Rows are points. Each copy is the shape, with its points in the same order, turned, moved and blurred by noise. Say if it was mirrored as well.
In the rows, 128 means zero.

Shape (8 x 2):
[[163 137]
 [ 82  79]
 [134 108]
 [131  74]
 [102  92]
 [163 122]
 [150 106]
 [119 116]]
Copy 1 (8 x 2):
[[137 162]
 [165  68]
 [154 122]
 [186 113]
 [150  88]
 [149 157]
 [163 138]
 [142 109]]
Copy 1 is: only turned
Copy 2 (8 x 2):
[[157 107]
 [111 197]
 [146 147]
 [154 176]
 [121 175]
 [163 122]
 [160 145]
 [126 148]]
Copy 2 is: mirrored
Copy 3 (8 x 2):
[[153 170]
 [ 70 103]
 [108 144]
 [ 74 154]
 [ 89 119]
 [135 167]
 [112 164]
 [117 130]]
Copy 3 is: mirrored

Shape:
[[160 172 143 123]
 [137 163 148 168]
 [137  50 107 146]
 [135 158  78 158]
 [148 130 125 107]
 [199 165 129 107]
 [112 105 105 103]
 [159 120 161 149]]
Copy 1 (8 x 4):
[[ 63 139 143 124]
 [ 75 126  97 146]
 [191 112 116 104]
 [110 178  85 124]
 [113 140 153 132]
 [ 65 147 162  98]
 [160 146 137 163]
 [ 92  95 118 116]]
Copy 1 is: mirrored
Copy 2:
[[ 99 138 130 170]
 [116 102 158 149]
 [161 169 142  62]
 [173 110 126 162]
 [111 155 114 135]
 [103 173 132 181]
 [135 141  87  93]
 [ 99 146 169 116]]
Copy 2 is: only turned

Shape:
[[124 120 142 162 133 182 153 125]
 [137 142 132 135 128  92 124  63]
 [107  65 112 159 110 199 148 150]
 [158 133 125 104 104  93 122 115]
 [135 130 138 151 137 121 126 117]
 [117 151 138  92 111  83 157  68]
 [125  72 170 113 134  89 126 104]
 [107 146 167 120 106 124 125 133]
 [135  94 148 171  87 217 125 107]
 [147 100 151 196  86 201 183 144]
 [153 138 155  83 144 123 143 104]]
Copy 1 (11 x 8):
[[101 142 126  96  83 177 126 127]
 [ 99 107  88 135 177 142 113 117]
 [103 122 161 126  35 151 132 107]
 [138 128 131 148 166 116 137 131]
 [126 122 101 112 128 141 117 139]
 [ 89 141 120 118 196 117 120  91]
 [105 119 135 148 140 101  66 135]
 [133 126 155  81 155 138 105 129]
 [ 77 109 170 124  69 206 134 138]
 [ 59 137 155 101  52 168 156 169]
 [129 176 123 131 165 142  99 120]]
Copy 1 is: mirrored
Copy 2, 11 rows:
[[117  91 155 115  80 131 128 143]
 [147 125 132 141 161 123 192 129]
 [ 63 122 155 125  77 153  87 166]
 [139 154  96 125 155 113 157 113]
 [139 100 136 133 143 113 133 131]
 [164 131 131 116 164 174 193 110]
 [118  81 113 135 183 164 125 110]
 [153 114 151 101 130 136 134  82]
 [ 61  89 156 138  54 129 128 112]
 [ 63  87 150  67  56 110 131 143]
 [169 110  89 132 122 149 137 119]]
Copy 2 is: only turned
Copy 3 (11 x 8):
[[152 186 133 163 134 138 131 107]
 [155 118 148 131 150 123  78 176]
 [113 180 103 199 114 125 124  70]
 [140  99  99 112 142 110 110 156]
 [133 143 133 141 139 132 120 155]
 [172  81 150 105 134 127  68 139]
 [ 85 115 157 121 149  81  97 123]
 [150 130 137 118  93 109 124 126]
 [160 206 105 199 125  85 120 104]
 [170 181 112 210 152 110 172  75]
 [145 135 127  78 155 117  95 125]]
Copy 3 is: mirrored
Copy 4:
[[121  99 122  92 180 122 105 119]
 [114 158  85 151 116 166 106 107]
 [129  87  97  38 169 100 131 134]
 [128 161 112 128  83 128 105 136]
 [109 122  98 131 135 130  97 131]
 [160 158 104 163  99 162 135  99]
 [158 100  66 118  86 148  80 121]
 [154 120 124 134 130 146 107 164]
 [118 114 126  31 182 156  98 132]
 [ 95  68 166  47 167 130 117 114]
 [163 152 120 140 115 121  78 107]]
Copy 4 is: mirrored
